Each row is a point. Each copy is the shape, with its points in the same order, stretched, turned, moved and blurred by noise. Say if it was mirrored as well.
In the rows, zero is written as 128.

Shape (8 x 3):
[[ 89 102 161]
 [150  99 151]
 [ 64 118  46]
 [ 80 108 117]
 [ 69 159 163]
 [182 124 128]
 [121  99 126]
 [ 94 129 164]]
Copy 1 (8 x 3):
[[123 152 170]
 [165 127 130]
 [ 42 147 101]
 [ 94 152 141]
 [105 205 167]
 [168 133  94]
 [133 129 129]
 [126 168 162]]
Copy 1 is: only turned
Copy 2 (8 x 3):
[[127 182 113]
 [132 136  82]
 [ 18 178 171]
 [ 83 180 136]
 [133 149 181]
 [124  89  91]
 [103 156 101]
 [134 154 138]]
Copy 2 is: mirrored

Shape (12 x 6):
[[106 124 158 126 101  93]
 [182 196 136 151 171 145]
 [108  99 111 118  79  93]
 [106 107 134 192 159 187]
 [191 209 133 131 143 160]
 [166 171 169 116 138 104]
 [ 76 168 118 117  99  81]
 [140  93 137 131 131  74]
 [122 135 154 105 123 120]
 [140 113 136 211 186 160]
 [107 123 148 144  90  98]
 [177 189 153 171 129 142]]
Copy 1 (12 x 6):
[[ 96 158 134 115 154  98]
 [181 169 133 156 165 185]
 [ 91 116 156  99 117 109]
 [147  57  89 155 199 117]
 [189 185 119 156 135 197]
 [159 214 139 132 149 135]
 [ 44 138 132  88 162 157]
 [129 144 180 107 145  90]
 [136 163 115 104 151 115]
 [164  78 130 172 207 122]
 [ 90 140 137 135 154 105]
 [160 175 131 188 158 165]]
Copy 1 is: mirrored
Copy 2 (12 x 6):
[[133 104 163 121 111  77]
 [ 97 118  71 127 211 117]
 [132 132 168 159  52  92]
 [172  97 107 109 137 224]
 [ 81 157  88 131 209  96]
 [107 113 100 111 176  51]
 [ 92 111 189 131  97  93]
 [158  76 117 158  96  73]
 [125 126 126  99 120  86]
 [162  66  70 128 173 196]
 [148 113 179 130 110  91]
 [122 127 126 136 221 110]]
Copy 2 is: only turned
Copy 3 (12 x 6):
[[142 130 120 111 100  88]
 [109  84 195 106 203 161]
 [159 183  91 114 101  99]
 [147  54 102 162 132 189]
 [126 100 209  70 207 173]
 [116 116 196  98 148 113]
 [133 133  75  68 128  72]
 [115 162 132 172 108 100]
 [124 124 141  94 109 126]
 [122  57 131 198 160 174]
 [158 128 110 119 110  88]
 [147  84 189 105 194 138]]
Copy 3 is: mirrored
Copy 4 (12 x 6):
[[149 133  99  97 100 155]
 [148 168 184 131 136  65]
 [138 129  80 130 130 176]
 [ 73  88 191 139 101 147]
 [159 179 171 109 167  50]
 [181 155 126  96 118  86]
 [130 193 101 108 105 151]
 [158 110 100 149  98 152]
 [141 131 105  97 111 112]
 [ 98  90 209 165  91 138]
 [147 133 110 104 107 174]
 [162 163 179 105 142 104]]
Copy 4 is: only turned

Shape (12 x 8):
[[112 121 185 166 148  89 136  77]
 [163  98 104 139  74 110 171  96]
 [ 98 136 181 173 108 117 129 133]
 [123 145 164 107  94 183 164 163]
 [131 104  74 118 119 150 137 128]
 [168 106 135 113 137 102 149 135]
 [121 105 116 146 236 128 109 109]
 [115  74 112 144  96 116  99 146]
 [111 104 112 121 107 108  53  84]
 [171 120  94 156 125  97  92 118]
 [134 111 165 159 116 170 133 113]
 [143 138 154 144 132 140 170 124]]
Copy 1 (12 x 8):
[[100 175 185  89  65 120 126 139]
 [116 118 129  79 134 133 171  87]
 [127 112 155 116  70  94  92 124]
 [127  48 115 197 111  71 160  93]
 [126 140  79 123 152 107 159 112]
 [141 148 152 131 140 149 173 119]
 [127 249 142 115 142 100 142 171]
 [135 160 117 111 146 143  89  92]
 [ 68 181 109 103 136 177  97 140]
 [127 158 135  76 170 152 124 150]
 [ 97 124 161 138 146  81 129  96]
 [129 107 149 130 107  82 166 121]]
Copy 1 is: mirrored
Copy 2 (12 x 8):
[[ 94  77 121 199 170 127 113 150]
 [189 110  45 151 130 175 120 142]
 [107  66 136 160 114  99 131 150]
 [141  83 118 102 145  73 185 143]
 [146 130  78  76 112 127  99 129]
 [157 137 135 130 156 120 119 135]
 [ 82 128 157  91 161  78  30 122]
 [121  87 128  92  86 141 109 142]
 [ 59 117 109 140 103 178 112  89]
 [140 120 114 138  89 149  74  85]
 [114  31 117 127 157 110 125 124]
 [152  93 107 147 162  94 127 141]]
Copy 2 is: mirrored
Copy 3 (12 x 8):
[[145  64 130 125 160 136 143 159]
 [ 70 124 205  93 176 131  86  83]
 [135  78 130 112 125 119 105 191]
 [115 164 172 145  91  96 110 139]
 [ 82 147 114 111 149 155  97  90]
 [138 121 141  85 146 156 105  66]
 [176 111  29 141 144 213 127 119]
 [ 84  61  97  91 118 133  77 100]
 [ 89  63  85  86 134 153 154 154]
 [123 102 130  48 158 189 100 118]
 [103 109 163 144  98 131 107 167]
 [135 148 173 129 140 133 108 127]]
Copy 3 is: only turned
Copy 4 (12 x 8):
[[103 101 136 190  93 166  87  58]
 [157  99 108 211 120 132 197 148]
 [ 94 122 138 153 173 154 126  61]
 [101 111 217 110 187 147 193 148]
 [128 148 105 125 120  96 148 185]
 [138  76 146 186 142 129 107 171]
 [ 78 107 113 100  47  74  23 134]
 [103 143  57 166 180 133 131 148]
 [161 185  51 143 129 192  85 153]
 [193 106  64 133 130 117  86 132]
 [ 84  84 116 115 129 154 172 116]
 [111  82 181 141 121 119 148 105]]
Copy 4 is: only turned
